Rows are points. To make a cloud, some directions were put in groups of two or more. Within a group, all points are equally far from the middle, so they leave a hole (a ring in 2 directions, a hollow ball in 3). The other directions are filled evenly. Then the cloud was stretched, turned, moved and blurred a little. Count the holes, and give their numbers of directions, smallest first.

Cloud:
[[ 42 -38]
 [ 51 -14]
 [ 36  22]
 [ 50 -21]
 [ 15  35]
 [-21 -49]
 [ 51 -13]
 [ -8 -55]
 [ 19 -55]
 [-45  -3]
 [ -9  36]
 [-26 -45]
 [-33  23]
 [ 20 -55]]
Holes: 1 (2)

Cloud:
[[ 23  17]
 [ 51  27]
 [-14 -30]
 [ 50  26]
 [-37 -60]
 [-45 -56]
 [-49   2]
 [-34 -20]
 [ 25  11]
 [ 15  22]
 [ -2 -28]
 [ -4  14]
 [-10 -41]
 [ 26  21]]
Holes: 0

Cloud (21 x 3):
[[ 48  17  -5]
 [-25  29  -9]
 [  7 -12 -36]
 [  9 -40 -10]
 [  9 -33  16]
 [ 31 -45  -6]
 [  7  31  -6]
 [ -7  26  -3]
 [  3 -36   7]
 [ 10   5  13]
 [ 10  14   8]
 [ 56   5 -13]
 [ -4  -1 -45]
 [ -2 -34   1]
 [-12 -19   5]
 [ 45 -44  -8]
 [  1  -8 -40]
 [  3  36 -12]
 [ 15 -32  22]
 [ 60  -8 -14]
 [ 51 -34 -13]]
Holes: 1 (2)

Cloud, 29 rows:
[[ 18 -37 -30  15]
 [ 17  38 -25   3]
 [ 31   7 -39  40]
 [ 12 -47  20 -13]
 [ 60  -5 -18 -16]
 [ 23 -18 -45 -24]
 [ 54  -2   8  28]
 [ 26 -46  13 -27]
 [ 23  37 -33  14]
 [ 31  -9 -42 -22]
 [ -1 -30 -50   2]
 [ -3 -24  32 -35]
 [  8  40  14   6]
 [ 22 -34 -27  21]
 [ -7  13 -12 -29]
 [-21 -21  28   5]
 [-15   0 -25 -28]
 [ 19  13  41  23]
 [ 36 -32 -29 -25]
 [ 23  -5 -44 -23]
 [ -5   9  14 -32]
 [  0 -28  33 -34]
 [ 31 -46 -10 -22]
 [-29 -13 -38   0]
 [ 40 -37 -11 -28]
 [-17   1 -17 -29]
 [ -1  17 -41  39]
 [ 10 -28 -48 -15]
 [  1  25  -4 -22]]
Holes: 2 (2, 2)

Cloud, 50 rows:
[[-35   9 -18 -10  13 -42]
 [-21  21  17 -10  19  23]
 [-28  31   7 -14 -24 -26]
 [-11 -23  12   7   6 -50]
 [ -4  10  30  17  31   0]
 [ 30 -29  -7  10  39 -41]
 [ 18   3   7  21 -22  -6]
 [-34  16 -28  19  -2  14]
 [-27   1 -35  15 -12 -25]
 [  6  -1   9  37   1 -60]
 [ -9   4 -24 -26 -20 -26]
 [ 34 -12   5   8  -6 -47]
 [ 14 -19 -20  25  48 -42]
 [  0 -11  20 -14 -10 -32]
 [-14  28 -17 -16  16  22]
 [ 24 -21 -31   4  30 -51]
 [-28  -1  29  31 -12 -10]
 [ -9   1 -31  28  34   3]
 [ 17   4  35  16 -17 -38]
 [  8 -25 -17  27  -3 -46]
 [ -2  -8 -38 -14  -7 -42]
 [-39   5  24  21 -14  -1]
 [ 12  12 -21   0  19  21]
 [ 15 -21 -23  23  48 -39]
 [  6 -18 -10  32   3 -59]
 [ 16 -32   2  22  22  15]
 [-13  -2   4 -27 -16 -26]
 [ 37 -19   1   4  28 -38]
 [  9 -33  12  20  -7 -31]
 [-28   0 -43   7  31  13]
 [  9   6   1  35  37  -5]
 [  3   5  10  39 -12 -41]
 [-11  -7 -45 -18  32 -25]
 [  7 -18  28  13 -14  11]
 [-31   0 -41  -4  37   5]
 [-21  -6 -29 -24  10 -38]
 [ -2   3  25  31  33   5]
 [  5   3  31 -12  -7 -33]
 [ 18 -31   5  15  16 -59]
 [  6 -24  15   0  32  15]
 [  5 -29  -4  33  44  -2]
 [-30 -10 -12 -17 -21 -12]
 [ -8   3  -4 -33  15 -11]
 [  2 -10 -39   7  17 -60]
 [ -2 -22 -23  32  -1 -20]
 [-12  -5 -39   6  -1 -52]
 [ 10   5  21  26  32 -41]
 [-39  27  -9  -2  17  27]
 [-25  14  33  11  -7  33]
 [ -5   1  14 -21  23  13]]
Holes: 3 (2, 2, 2)

Cloud (46 x 6):
[[-14  27   0 -22  25  27]
 [ -7 -36   2 -23   3   2]
 [-19   5 -25 -28  35 -28]
 [-10  20   7 -16  24  36]
 [ 10 -31  19 -26 -15 -52]
 [-13  31  26 -23 -43 -29]
 [ 33  -6  34  10 -13  36]
 [ 14   7  41  34 -28   3]
 [ 28 -25  22  19  -2  -7]
 [ -1 -10 -38  -3   5  13]
 [ -4  33  -4   9   1  37]
 [ 52   0  31 -12 -27  -6]
 [  2   3 -34  -9  26 -15]
 [ -3  22 -20   4  23 -12]
 [ 52 -15  36 -21 -26   0]
 [-13  21  48  -4 -39 -40]
 [ 14 -32 -19  -9  13  21]
 [ 11  -8  39  10  11   0]
 [ 11  14 -14 -40  10  11]
 [-50  28  27   7   8   6]
 [ 11  29   0   5  -5 -27]
 [ 31 -18  37   1  -3 -29]
 [ 33 -50   9 -15  -5  -5]
 [ 50   2  21 -19 -27  -6]
 [-31  17 -28 -31 -25 -13]
 [ 10 -43   9 -24  -3   2]
 [-17   3 -24 -27 -34 -46]
 [  5 -15  33 -30 -49 -17]
 [ 60 -33  23 -18 -36   4]
 [ 38 -22 -23 -40  -7 -24]
 [-30  35 -16 -16 -24  10]
 [-20   9 -22 -26  34 -30]
 [ 32   6  37  20 -33 -25]
 [  6   0  40 -14  -8 -47]
 [ -4   6  -6  21  25  13]
 [ 38  -6   8 -44 -15 -11]
 [ -5  -3  24  33 -25 -12]
 [-17  14   9   8 -31  35]
 [-16  -4 -36  -1  -8  10]
 [ 42 -36  24 -20 -19  20]
 [  8   0 -38 -12  -1 -25]
 [  5   9 -27  -7  23 -21]
 [ 12 -29   5 -45 -23 -51]
 [-18   6  53   4 -13 -17]
 [ 45 -15  13 -13 -57 -11]
 [-16  24  11  -1  33  24]]
Holes: 3 (2, 2, 2)
